Rows are points. A path goes straight from each point to the next, and from the last back to the first. The post is the endless flat space through its rows: a point in 2 columns, a line in 3, a plane in 4, and so on, so that a path can go around it. How many times does the path go around the post? Going back the other way cancels.

Post (1 x 2):
-0.010 0.006
Path, 27 rows:
-0.024 -0.032
0.015 -0.016
-0.017 -0.040
-0.037 -0.014
-0.048 0.044
-0.028 -0.009
-0.005 -0.052
0.037 0.004
-0.009 0.032
-0.051 0.032
-0.042 -0.033
-0.028 -0.028
-0.069 0.017
-0.025 0.046
0.025 0.072
-0.027 0.017
-0.062 -0.034
-0.073 -0.008
-0.009 -0.019
0.043 -0.027
-0.008 -0.037
-0.055 -0.041
-0.081 0.026
-0.034 -0.057
0.011 -0.026
-0.036 -0.067
-0.033 -0.007
Times around: 1

Post (5 x 6):
-0.011 0.010 0.007 -0.021 -0.005 -0.006
-0.075 -0.057 -0.080 -0.011 0.048 0.014
0.044 0.056 0.011 -0.024 -0.024 0.024
0.045 0.016 -0.015 0.016 -0.010 0.018
-0.071 -0.031 0.037 -0.053 -0.025 0.026
Path:
0.000 0.091 0.016 -0.047 -0.016 -0.043
0.029 0.087 0.005 0.000 -0.006 0.081
-0.023 -0.037 0.032 -0.025 0.007 0.061
0.010 0.006 -0.007 -0.026 0.021 -0.022
-0.026 -0.069 0.018 0.038 0.033 0.057
0.025 0.038 -0.015 0.049 0.026 -0.004
0.022 0.110 -0.039 -0.035 -0.020 0.012
-0.020 -0.008 -0.036 -0.045 -0.004 -0.001
0.036 -0.022 -0.055 -0.027 -0.005 0.076
0.063 0.023 0.018 -0.016 0.014 0.056
0.037 0.022 -0.036 -0.012 0.010 0.001
0.004 -0.027 0.011 -0.036 -0.040 -0.012
-0.002 -0.021 -0.044 -0.020 0.021 0.035
0.066 0.062 -0.011 -0.004 -0.002 0.065
-0.022 -0.002 0.000 -0.015 -0.021 0.052
-0.055 0.001 -0.002 -0.050 -0.071 0.033
0.040 0.031 0.043 0.014 -0.055 0.010
-0.040 0.069 -0.001 -0.040 0.033 0.054
0.021 0.017 0.019 -0.034 0.031 0.037
-0.001 -0.063 0.003 -0.014 -0.012 -0.011
0.051 0.044 -0.034 -0.032 -0.024 -0.063
-0.104 -0.031 -0.046 -0.039 0.025 -0.001
-0.017 -0.015 -0.011 0.046 0.000 0.065
0.025 -0.026 -0.016 0.016 0.032 0.064
0.041 0.023 -0.014 -0.027 0.026 0.000
-0.094 -0.008 0.010 -0.056 0.042 0.030
-0.053 -0.008 0.012 -0.003 0.004 0.004
-0.041 -0.017 -0.100 0.040 0.027 -0.026
-0.015 -0.016 -0.030 -0.032 -0.022 0.004
Times around: 0
